Rows are points. The ring and each string are closed loops that go straight from each point to the next, and from the last back to the first. Before rounding, they use only three directions, however many columns there are. How many times does the string pass through the ring? Passing back the other way cancels.

Ring, 8 rows:
[[ 32  -3 -12  11]
 [ 32  -6   5  -2]
 [ 17  -5  14 -13]
 [-17   0  15 -23]
 [-39   7   3 -19]
 [-39   9  -9  -9]
 [-22   8 -22   4]
 [ 12   2 -24  15]]
String (28 x 4):
[[-38  -2 -17 -11]
 [-45  -1 -24  -8]
 [-60  15 -18  -8]
 [-41  20  -7  -4]
 [-17  11  -4  -3]
 [-10   2 -10  -3]
 [ -9  12   4  -5]
 [-25  20   5  -6]
 [-17  15   7  -8]
 [-10   6   0  -7]
 [-37  -2 -17 -11]
 [-58   2  -3 -25]
 [-46  11  28 -35]
 [-14  11  29 -24]
 [ -4   4  10 -13]
 [ -4  -1  -4  -6]
 [  0  -8  -2 -10]
 [ 18 -13  11 -16]
 [ 29  -5  26 -16]
 [ 34  -4  29 -16]
 [ 21 -14   8 -13]
 [ 29  -7  31 -21]
 [ 18   3  38 -23]
 [  1   3  15 -14]
 [ -6  -1  -3  -8]
 [-26  -7  -2 -20]
 [-25  -4  -7 -14]
 [-52   2  -3 -23]]
Times through: 3
String, 29 rows:
[[-30   9  33 -34]
 [-46  -4   1 -27]
 [-35  -3 -10 -15]
 [-19   5  -1 -10]
 [-13   9   3  -8]
 [-25   0 -19  -4]
 [-42   3 -37   3]
 [-33  10 -36  11]
 [-13  13 -23  12]
 [-10   3 -42  18]
 [ -8  -6 -41  13]
 [ -4  -1 -19   3]
 [ -5  -3 -40  15]
 [ -6   4 -45  23]
 [ -8  15 -25  16]
 [ -8  12  -6   2]
 [-12   4 -11  -1]
 [-28  -1 -26  -1]
 [-59   5 -25  -9]
 [-32  -2 -17  -9]
 [-17   2  -4  -9]
 [-14   7   8 -13]
 [-25  -4  -3 -16]
 [-33  -9   2 -26]
 [-21   1  26 -31]
 [-10   9  39 -30]
 [ -2   8  19 -14]
 [-11   6  28 -25]
 [-27   0  23 -32]]
Times through: 1

Ring (8 x 9):
[[-29  41  26 -10 -14  -7   7  19 -12]
 [-19  17   1 -12 -21   6  12  13 -10]
 [-11  -2 -14 -23 -18   9   5   5   5]
 [ -8 -10 -16 -36 -10   5  -6  -1  21]
 [  2 -15 -15 -34  18  -3 -20 -17  37]
 [ 11 -11 -14 -17  44  -7 -24 -31  39]
 [  5   7   0  -5  43 -10 -19 -24  26]
 [-17  33  22  -7  13 -12  -6   2   4]]
String (28 x 9):
[[  9 -16 -24 -14  22   4 -11 -22  26]
 [ -4  -1  -8 -21  11  -1  -9  -9  20]
 [ -8  -2  -4 -35   8  -5 -15  -7  29]
 [  0 -15 -10 -46  24 -10 -30 -19  49]
 [ -5  -1  -1 -33  19  -9 -21 -12  34]
 [ -9   8   1 -22   9  -5 -10  -5  18]
 [  0   1   0 -23  34 -12 -24 -20  35]
 [ 14  -5  -7  -8  60 -12 -29 -37  42]
 [ -6  15  12 -18  32 -15 -21 -14  27]
 [-10  22  18 -15  30 -16 -18 -10  22]
 [ -6  30  22   0  44 -19 -19 -16  18]
 [ -3  25  14   6  38 -12 -12 -16  11]
 [ -1  12  -1   1  26  -3  -7 -14  11]
 [ -4  17   3   4  22  -4  -3 -11   5]
 [-39  60  45  -7 -15 -14   7  27 -18]
 [-20  36  18   2  -2  -4   7   9 -11]
 [-11  16   3  -8   3  -1   0   0   3]
 [ -9  15  -1  -1   3   3   5  -1  -2]
 [-18  25   4   1 -17   6  15  13 -17]
 [-26  28   6  -5 -36   9  22  24 -25]
 [-20  16  -4  -8 -31  11  19  17 -17]
 [ -2  -3 -23  -1 -11  16  14  -1  -6]
 [ -1  -3 -17  -9   4   7   1  -8   8]
 [  0 -15 -30 -14 -12  17   8  -5   5]
 [-16 -11 -20 -39 -37  14   8  13   7]
 [-19  -2  -8 -43 -27   5  -1  12  13]
 [-13   7   0 -26  -3  -2  -6   1  14]
 [  2 -12 -19 -21  11   4  -9 -14  23]]
Times through: 0

Ring, 8 rows:
[[  8  -1   9  -8  10   8  -5  -3  -2   3   9   8 -10   2]
 [-12 -26   1 -16   3   5  11  -8  -6   5   2  14 -14   8]
 [-20 -28 -11 -14  -4   3  16  -9  -9   5  -6  12  -7  11]
 [-13  -8 -21  -4  -9   2   8  -3 -11   3 -10   5   8   7]
 [ -2   9 -23   3  -8   2   0   1  -9   2 -10  -1  17   4]
 [ 16  23 -15   7  -3   4  -9   3  -1   1  -7  -3  20   0]
 [ 22  23  -3   4   4   6 -13   3   2   1   0  -1  12  -1]
 [ 17  12   8  -3  10   8 -11   0   0   2   8   4  -2  -1]]
String, 24 rows:
[[ -3 -13  -4 -10   1   5   6  -6  -3   4  -2   9  -4   7]
 [-21 -53  -2 -25  -3   3  29 -17   2   8  -9  23 -16  17]
 [-31 -56  -4 -26  -3   3  29 -16  -7   7  -6  22 -21  17]
 [-24 -28 -10 -14  -3   4  14  -8 -15   4  -1  11 -11   9]
 [ -4   6 -10  -1   0   5  -4   1 -14   1   3   1   1   1]
 [ -4 -11  -9  -8  -3   4   7  -5  -4   4  -6   8   2   7]
 [-21 -34 -20 -14 -12   1  24 -11  -4   6 -17  14   2  15]
 [-18  -3 -31   0 -13   1   8  -1 -16   2 -12   1  14   7]
 [  2  32 -23  11  -4   4 -16   8 -20  -1   1 -10  17  -4]
 [  2   7 -12   0  -2   4  -3   0  -7   2  -3   2   8   3]
 [ -2 -13 -15  -7  -7   2  11  -6   1   4 -13   9   9   9]
 [  6   5 -25   3 -13   1   6  -2   2   3 -20   2  25   7]
 [ 20  40 -19  14  -4   4 -18   8  -6  -1  -5 -10  27  -4]
 [ 17  35 -10  10   2   6 -20   8  -9  -1   4  -7  14  -5]
 [  8   2  -8  -3  -1   4   0  -2   1   3  -6   5   8   5]
 [ 15  -3  -5  -5  -2   4   5  -5  11   4 -11   9  11   8]
 [ 31  30   2   5   7   7 -18   4   6   1   2  -2  13  -3]
 [ 32  45   5  10  12   9 -30   9  -4  -1  13  -8   9  -9]
 [ 13  16   0   0   6   6 -11   2  -4   1   5   1   3  -1]
 [  4 -16   0 -12   1   5   8  -8   5   5  -5  12  -2   8]
 [ 10 -14  14 -14  10   7   2  -7   7   5   5  14 -12   6]
 [ 13  11  14  -5  15   9 -15   1  -6   2  16   4 -12  -3]
 [  3  -7  15 -12  13   9  -5  -4  -5   3  14  10 -19   2]
 [  3  10   5  -4  10   8 -12   2 -13   1  14   2 -10  -2]]
Times through: 5
String (23 x 14):
[[  7   6  -4  -3   2   5  -4  -1  -3   2   0   4   3   2]
 [ 25  43   5   9  13   9 -30   9  -9  -1  16  -8   4 -10]
 [ 27  27  19   0  19  11 -25   4  -2   1  20   0  -9  -7]
 [  2 -25  11 -18   7   6   9 -10   6   6   2  17 -14   9]
 [ -9 -41   5 -22   2   5  20 -14   6   7  -5  21 -15  14]
 [-17 -40   7 -23   5   6  17 -12  -4   6   4  19 -23  11]
 [-10  -7  -3  -8   4   6   0  -3 -14   2   7   6 -10   3]
 [ -3  -1  -7  -5   1   5  -1  -2  -9   2   1   4   0   3]
 [-17 -39 -10 -18  -6   2  24 -13   0   6 -12  17  -5  15]
 [-32 -49 -17 -20 -10   1  30 -14  -8   7 -14  19  -8  17]
 [-26 -21 -18 -10  -6   3  12  -5 -19   3  -3   8  -5   8]
 [-33 -53 -16 -22 -10   1  32 -15  -7   7 -14  20 -10  18]
 [-34 -60 -12 -26  -9   2  35 -17  -5   8 -13  23 -14  19]
 [-23 -33  -5 -17   0   4  15  -9 -12   5   0  14 -16  10]
 [ -3   4  -2  -4   6   7  -7   0 -14   1   9   3  -7   0]
 [ -3 -16  -3 -11   0   4   8  -7  -1   4  -3  11  -4   8]
 [ -2 -30  11 -20   7   6  12 -11   4   6   2  18 -17  10]
 [ 19   9  20  -7  18  10 -15  -1   0   2  17   6 -14  -2]
 [ 21  29   7   3  12   9 -22   5  -5   0  13  -3   0  -6]
 [ 11  13  -2  -1   5   6  -9   1  -4   2   3   2   3   0]
 [ 29  41   4   9  11   8 -28   8  -4  -1  12  -7   8  -8]
 [ 33  24   8   2   9   7 -16   2  10   2   3   1   8  -2]
 [ 21   7   4  -4   5   6  -5  -2   8   3  -1   6   5   3]]
Times through: 1
